Each row is a point. Two turns around zero, p and q, are shown by what they do to some points. Where does a point land after both, in the order given? Backwards means that the second turn is done in reverse. Each puzzle has new turns, and all numbers are rounded.
(in the rows, 100 means zero)

Turn p:
[82, 151] => [86, 152]
[126, 66] => [123, 64]
[92, 83] => [91, 84]
Turn q:
[118, 67] => [63, 104]
[123, 73] => [65, 96]
[53, 139] => [159, 117]
[107, 121] => [113, 82]
Where do these land?
q, then p: [90, 68] => [81, 128]
p, then q: [107, 109] => [103, 89]
p, then q: [61, 79] => [108, 144]
q, then p: [141, 144] => [109, 41]

Turn p:
[84, 86] => [96, 79]
[155, 105] => [141, 137]
[61, 109] => [63, 84]
Turn q:
[130, 61] => [69, 61]
[86, 108] => [104, 116]
[81, 97] => [93, 118]
[75, 76] => [71, 118]
[128, 159] => [164, 87]
Where do these land?
p, then q: [95, 128] => [114, 125]
q, then p backwards: [117, 112] => [104, 80]
p, then q: [115, 36] => [71, 41]
p, then q backwards: [73, 124] => [89, 66]

Turn p:
[162, 95, 97] => [123, 155, 80]
[93, 71, 82] => [70, 113, 113]
[76, 72, 75] => [63, 101, 125]
[75, 83, 142] => [75, 69, 67]
[108, 160, 75] => [156, 94, 133]
[85, 120, 128] => [112, 69, 84]
Turn q:
[48, 151, 115] => [40, 136, 75]
[111, 90, 108] => [116, 103, 103]
[115, 59, 51] => [113, 46, 136]
[113, 128, 97] => [97, 94, 70]
[113, 71, 129] => [134, 120, 117]
Where do these land?
q, then p: [67, 114, 88] => [85, 67, 111]
q, then p: [136, 121, 79] => [76, 136, 118]
p, then q: [53, 100, 128] => [103, 95, 154]
q, then p: [139, 38, 105] => [116, 141, 41]
q, then p: [104, 128, 100] => [95, 103, 128]

Turn p:
[126, 90, 154, 77] => [70, 83, 53, 70]
[99, 102, 71, 90] => [91, 111, 119, 120]
[124, 114, 49, 131] => [107, 142, 150, 92]
[78, 150, 126, 109] => [115, 49, 120, 78]
[74, 44, 100, 94] => [118, 116, 58, 138]
Turn q:
[64, 81, 92, 99] => [98, 121, 126, 125]
[103, 88, 72, 77] => [69, 107, 118, 87]
[85, 139, 84, 103] => [76, 89, 77, 129]
[98, 123, 84, 145] => [103, 56, 97, 129]
[151, 68, 168, 75] => [153, 127, 83, 29]
Where do these land?
p, then q backwards: [130, 107, 102, 91] => [110, 97, 83, 74]
q, then p: [71, 91, 79, 67] => [123, 59, 114, 95]
q, then p backwards: [83, 47, 100, 91] => [114, 118, 58, 129]
p, then q backwards: [140, 145, 86, 109] => [120, 55, 68, 78]
p, then q backwards: [88, 67, 69, 102] => [57, 103, 119, 98]
p, then q: [86, 144, 163, 140] => [84, 137, 129, 27]
